Each row is a point. Each copy is the shape, with its points in the same order, stretched, turned, moved and blurred by noise. Say if it was mirrored as well.
In the rows, zero is written as 128.

Shape (7 x 3):
[[ 96 159 152]
 [108 165 173]
 [142 110 137]
 [100 183 134]
 [171 126  74]
 [131 101 104]
 [109 192 166]]
Copy 1, 7 rows:
[[110 178 105]
 [135 175  83]
 [137 118 125]
 [116 197 124]
 [134 121 209]
 [109 106 155]
 [137 202  99]]
Copy 1 is: mirrored
Copy 2:
[[112 168 150]
 [127 164 180]
 [153 119 118]
 [109 197 136]
 [162 151  47]
 [130 113  86]
 [130 194 161]]
Copy 2 is: only turned
Copy 3 (7 x 3):
[[152  84 136]
 [165  90 161]
 [111 143 143]
 [175  82 123]
 [139 188  90]
 [ 98 137 118]
 [189  87 157]]
Copy 3 is: mirrored
Copy 4:
[[ 95 161 163]
 [112 157 182]
 [138 114 124]
 [ 99 184 159]
 [150 147  68]
 [122 113  94]
 [109 185 182]]
Copy 4 is: only turned

Shape (7 x 4):
[[178 105  82  85]
 [106 167 130 107]
 [133 148 136  99]
 [ 68 131  90  75]
 [134 172 103 147]
 [164 121 116 185]
 [101 142 119 191]]
Copy 1, 7 rows:
[[163  69 129  86]
 [106 160 149  86]
 [134 143 156  93]
 [120 159  76  66]
 [ 79 115 162 108]
 [102  85 165 166]
 [ 62 135 139 164]]
Copy 1 is: mirrored
Copy 2:
[[169  96  83  78]
 [ 85 165 113  98]
 [113 149 131  83]
 [ 47  99  82  90]
 [126 180  95 138]
 [165 140 132 168]
 [107 152 123 180]]
Copy 2 is: only turned
Copy 3:
[[181 118  57 141]
 [110 170 132 108]
 [124 161 118 135]
 [ 75 129  83  74]
 [161 153 140 101]
 [187 107 161 139]
 [138 117 191  91]]
Copy 3 is: mirrored
Copy 4:
[[174 149  76 113]
 [ 84 149 129 121]
 [113 143 134 115]
 [ 74 116  78  77]
 [ 97 153 112 167]
 [152 113 124 203]
 [ 83  99 123 196]]
Copy 4 is: only turned

Shape, 12 rows:
[[172 155 160 162 100 132 170 129]
 [175 114 172 158 109 187 116  93]
 [ 98 116 104  62 146 134 155 132]
 [127 166 141 242 161 159 139 112]
 [165 127 148 146 113 157 166  88]
 [ 95  60  77  92 138 123 166 161]
 [142 126 113 169 141  94 141 103]
 [129 107 119 131 211  69 123 158]
 [182 116 176 202 101 159 173 103]
 [126 133 175 195  84 142 121  86]
 [142  93  64  81 133 129 144 112]
 [139 127  90 139 144 112 111 171]]
Copy 1:
[[115 121 178 146  89 103 186 103]
 [135  91 218 165 123 132 120  94]
 [146 119 105 111 146 167 168 169]
 [ 51 110 174 210 148 106 156  92]
 [123 101 174 144 109 141 160  85]
 [105 115 108  66 149 159 156 184]
 [ 99 113 116 139 117 100 147  99]
 [123 119  95 115 185  65 156 139]
 [ 93  84 212 147 101 109 162  71]
 [103  70 183 186  80 107 132 111]
 [135 143 104  88 135 169 130 133]
 [108 164 129 125 141 101 138 159]]
Copy 1 is: mirrored
Copy 2, 12 rows:
[[205 142 123 131 136 103 151 113]
 [205 140 114 176  89 151  98 129]
 [ 82 148 117  69  97 166 119 135]
 [204 183  97 181 185 168 137 110]
 [185 147 107 140  91 150 140 108]
 [ 54 121  97  97 122 163 144 156]
 [144 138  87 147 149 135 133  82]
 [107  90 111  99 181 176 104  94]
 [225 135 115 186 115 137 163 114]
 [174 174 131 199 127 119 126  90]
 [ 92 132  61  96  87 159 118 128]
 [124 123  86 118 170 135 100 139]]
Copy 2 is: only turned
Copy 3 (12 x 8):
[[142 133 164 147  91 102 171  95]
 [130 112 159 153  73 182 117 100]
 [ 75 120  70 110 112  92 112 110]
 [ 82 105 204 193 160 160 202  89]
 [127 115 149 122  94 141 142  75]
 [ 91  90  53  87 133 100 147 143]
 [128 143 141 133 174 130 169 106]
 [131 116  99 164 209  73 130 139]
 [151  93 191 136  90 149 168  93]
 [109 144 203 135 107 170 149 124]
 [110 132  50  97 126 129 134  94]
 [117 145  90 168 147 109 173 137]]
Copy 3 is: mirrored
Copy 4, 12 rows:
[[170 171 192 150  97 130 178 138]
 [190 114 186 156 106 166 119  96]
 [100 157 156  77 142 148 151 122]
 [124 144 188 224 155 123 143 144]
 [159 157 194 144 121 151 162  80]
 [ 85 125 130  75 143 171 198 138]
 [117 133 140 169 118 106 190 112]
 [129 134  80 127 179 101 207 134]
 [183 136 219 174 108 153 183 108]
 [155 106 204 178  91 121 137 117]
 [ 96 146 121  95 108 160 172  90]
 [125 143  97 148 113 136 156 169]]
Copy 4 is: only turned
